Each row is a point. The points of each table are mixes of a few directions, plus a little noise. Count the directions of each table, and those that both share. Where both have some left over, give the other angles between the two spaces (their principal angles), to ten degrees, smallest first.

First (7 x 3)
[[ 3.7 -0.9  5.5]
 [ 4.1 -2.6  2.9]
 [-1.6 -2.0 -6.8]
 [ 1.4 -0.5  2.0]
 [-3.8  3.9  0.0]
 [-1.6 -0.4 -3.7]
 [-2.3  2.4  0.1]]
Second (6 x 3)
[[-8.5 -1.8  5.1]
 [ 1.7  0.4 -1.0]
 [ 1.1  0.2 -0.6]
 [-2.5 -0.6  1.5]
 [ 4.3  1.0 -2.6]
 [ 3.9  0.9 -2.3]]
Directions: first 2, second 1, shared 0; angles 60

First (7 x 8)
[[ 1.2 -0.2  2.4 -1.3 -1.6  2.8 -4.6  2.5]
 [-2.2  4.1 -0.9  4.9 -1.6 -0.1  2.9 -0.9]
 [ 0.2 -2.1 -1.5 -1.6  1.6 -3.7  3.3 -1.2]
 [ 0.5  2.4  3.5  1.1 -5.5  1.6 -3.2  4.8]
 [ 2.3 -7.1 -1.8 -6.9  6.9 -0.8 -1.2 -3.3]
 [-1.8  1.7 -2.6  3.0  4.1  3.3  0.5 -4.6]
 [-0.1  1.2  1.0  0.9 -3.8 -3.1  2.2  2.6]]
Second (8 x 8)
[[ 6.8  1.1  2.9  0.2 -3.8  2.0  3.6  3.3]
 [ 1.6  1.3 -2.2 -1.5  0.7  4.3  3.1 -3.3]
 [-3.2 -2.5  2.4  2.6 -5.1  0.7 -0.8 -2.3]
 [-1.1  3.0 -0.9  5.4  4.7  0.8 -1.2 -0.8]
 [-6.3 -1.0 -1.6  1.1  3.8 -3.7 -4.7 -1.0]
 [-4.6 -0.8 -3.1 -3.0  5.9 -5.2 -4.3  0.8]
 [ 3.1  0.2  0.3 -1.6 -2.2  2.5  2.8 -0.3]
 [ 3.7 -1.4  2.3 -3.1 -4.0 -1.2  1.4  3.5]]
Directions: first 3, second 4, shared 1; angles 40, 90
